Every row gives one point. Two turns around zero, p and q, are shown by what they do to some points. Write where each new point lands after one turn and then the other. Backwards means that the second turn is done in reverse. Each puzzle has new turns, and all numbers are rounded.
(in the rows, 128 means zero)

Turn p:
[144 140 139] -> [108 133 118]
[110 136  93] -> [137 128 167]
[119 138 119] -> [129 136 142]
[106 153 144] -> [131 165 129]
[160  72 146] -> [136  79  83]
Turn q:
[124 121 172] -> [114  85 130]
[ 97 125 137] -> [152 108 137]
[161 151  89] -> [118 177 104]
[130 115 114] -> [128 141 142]
Where do these land?
p, then q: [150  91 129] -> [121 146 166]
q, then p: [ 96 132 156] -> [135  90 110]
p, then q: [144 160 138] -> [162 119 117]
q, then p: [123 129  90] -> [ 94 145 130]

Turn p:
[148 105 103 103] -> [159 162 131 133]
[163 134 154 146] -> [149  97 128  98]
[108 123 145 133] -> [118 111 120 145]
[ 70 150  80 116] -> [ 69 173 139 152]
[141 120 133 148] -> [140 111 143 123]
[138 136 153 122] -> [134 113 107 116]
Turn q:
[110 149 125 129] -> [151 125 133 143]
[164  93 112 151] -> [100 118 132  79]
[142 158 144  90] -> [111 146 148 170]
[136 139 163 136] -> [111 105 119 152]
[113 115  98  89] -> [141 179 132 120]
[125 127  93 146] -> [149 125 144  99]
[107 114 161 154] -> [132 101  88 132]
Where do these land?
q, then p: [143 118  93 104] -> [108 125  91 109]
q, then p: [147 125 129  99] -> [ 96 117 121 127]
p, then q backwards: [122 168 151 149] -> [160 105 140 158]
p, then q backwards: [155 105 119 106] -> [ 92 131 107 119]
p, then q backwards: [114 105 121 161] -> [144 168 130 130]
q, then p: [ 86 148 155 149] -> [162 130 174 122]

Turn p:
[114 100 114 122] -> [114  97 136 128]
[155 121  98  96] -> [164  99 130 152]
[110 178 110 150] -> [125 149  72 122]
[127 131 152 158] -> [105 159 134 126]
[133 110 166 114] -> [132 136 168 111]
Turn q:
[116 135 131 148] -> [109 128 142 132]
[ 92 106 111 102] -> [138  86 113 154]
[153 165 139 142] -> [130 157 157 104]
[109 137 160 127] -> [129 142 146 159]
[170  97  98 121] -> [134 126  81  91]
Where do these land?
p, then q: [153 144 149 137] -> [132 146 157 113]
q, then p: [142 164 145 175] -> [140 151 122  71]
q, then p: [117 114  91  82] -> [129 100 158 174]
q, then p backwards: [124 100 119 129] -> [115 134 103 137]
p, then q: [105 118 136 117] -> [145 122 115 146]

Turn p:
[ 83 127  94 135 116 110] -> [114 113 117 129 177 155]
[142 156  88 106 121 137] -> [160  94 144 148 130 146]
[158 132 154 163  96 152] -> [ 89 117 152 122  82 121]
[154 117 155 124  95 123] -> [110 115 108 131  89 113]
[152  88 131 150 102 129] -> [ 91 140 115 149  96 141]
[134 115 133 131 162 112] -> [143 162 119 117 127 134]
[ 88 102 137 116 144 153] -> [117 153 131 147 165  98]
[147 158 118 107 161 140] -> [177 128 152 126 124 124]
[ 93 158 143 121 153  97] -> [148 127 117  82 163 118]
Turn q:
[130 121 142  88 118 135] -> [138 100 133 108 155 127]
[112 136 145 127 118 143] -> [129 127 108 107 130 137]
[163 185 131 167 149 132] -> [157 137  85 178  95 122]
[118 133 119 113 153 106] -> [119 115 143 149 132 152]
[118 130 109 144 111 140] -> [113 133 124 115 104 116]
[111  93  92 154 146 126] -> [109 158 169 126 100 135]
[149 156  98 136  89 164] -> [133 106 105 114  87  82]
[130 127 160  97 121  83] -> [114 113 123 144 186 135]
[121  70 156 126 145 124] -> [138 163 162 108 164 144]
Where do these land?
q, then p: [143  97 153 109  92 119] -> [171 155 107 109 140 126]
p, then q: [149 153  85 135 159 131] -> [184 133 110 117 134 110]
q, then p: [117 135 150 101  94 123] -> [152 154 114 148 155 134]
q, then p: [135 144 131 148 129 144] -> [129 107 130 134 119 147]
p, then q: [104 125 132 133 133 134] -> [129 126 129 139 129 152]
q, then p: [ 89  89  87 149 162 168] -> [112  74 129 132 109  62]
p, then q: [124 163 127 150 115  92] -> [143 101 160  95 138 131]
q, then p backwards: [162 119 159  99 140 113] -> [ 97 141  99  96 145 139]

Turn p:
[139 119 112 126 173 136 128 121] -> [132 147 172 129 141 119 133 132]
[157 153 116 143 111 122 110 145] -> [129 152  94 135 136  98 132 132]
[118 166 153 137  99  99 153 133] -> [123 108  79 103 154 140 111 125]
[111 147 131 138 107 133 170 170] -> [121 108  92 114 152 150 165 146]
[146 122  97 131  95 149 112 121] -> [108 135 116 149 102 100 148 112]
[ 80 155 148 103 163 117 109 134] -> [153 158 136  97 129 182 110 123]
[101 107 168 131 155  95  99 137] -> [174 126 140 112 110 149  90 156]
[161  93  89 101 114 143 139 108] -> [ 76 126 155 162 111 105 137 127]
[136 102 148  96 158 145 101 101] -> [141 139 172 162 113 143 100 116]
[144 101 101 143 103 123 115  93] -> [108 115 136 132  95  83 121 114]
[115 145 146 160 129 146 172 144] -> [144  95 115 114 166 138 160 124]
Turn q:
[127 153 126 135 115 171 141 133] -> [146 145 144 133 145  91 137 144]
[133 144 138 135 175 159 144 152] -> [101 141 133 141 183 117 131 141]
[103 134 120 105 128 143 147 113] -> [131 125 159 133 122 132 146 155]
[116  94 145 123 121  83 175 140] -> [ 88 110 124  75 107 142 153 125]
[142 103 146 136 130 132 122 164] -> [102 119 103 117 135 106 106 127]
[159 151 104 133 110  97 148  87] -> [175 151 121 101 122 164 149 117]
[184 123 149 124 139 133 120 109] -> [155 112  84 124 159 140 122 135]
[ 94 159 127 107  87 124 105 125] -> [156 112 176 134 100 115 117 111]
[ 81 114 129 177 129 127  94 143] -> [ 93 138 126 169  98 100 130  89]
[141 105  95 105 148 111  85 114] -> [131 128 111 154 109 174  89 137]
Where do these land?
p, then q: [131 135 110 125 121 124 163 140] -> [ 95 130 149 130 127 134 137 142]
q, then p: [ 84 158 137 122 168 128 119  99] -> [169  78 144 126 153 124 141 114]
q, then p backwards: [168 105 168 110  81 145 129 104] -> [114 116 157 194 102 106 129 149]
q, then p: [157 103 144 136 117 117 128  92] -> [ 87 129 141 141 123 105 155 135]
q, then p backwards: [ 99 173  96 122 156 113  80 112] -> [138 120 160  79 159 171 108 102]
p, then q: [160 131 124 145 133 141 131 164] -> [104 158 125 105 150 138 132 113]
p, then q: [116 140 126 141 128 104 125 170] -> [122 148 147 108 142 131  95 146]
p, then q: [ 98 100 128  92 156 132 134 116] -> [134  91 129 139 138  81 135 137]
p, then q: [139 106 120 159  93 148 143 156] -> [ 99 156 115  88 104 133 142 135]
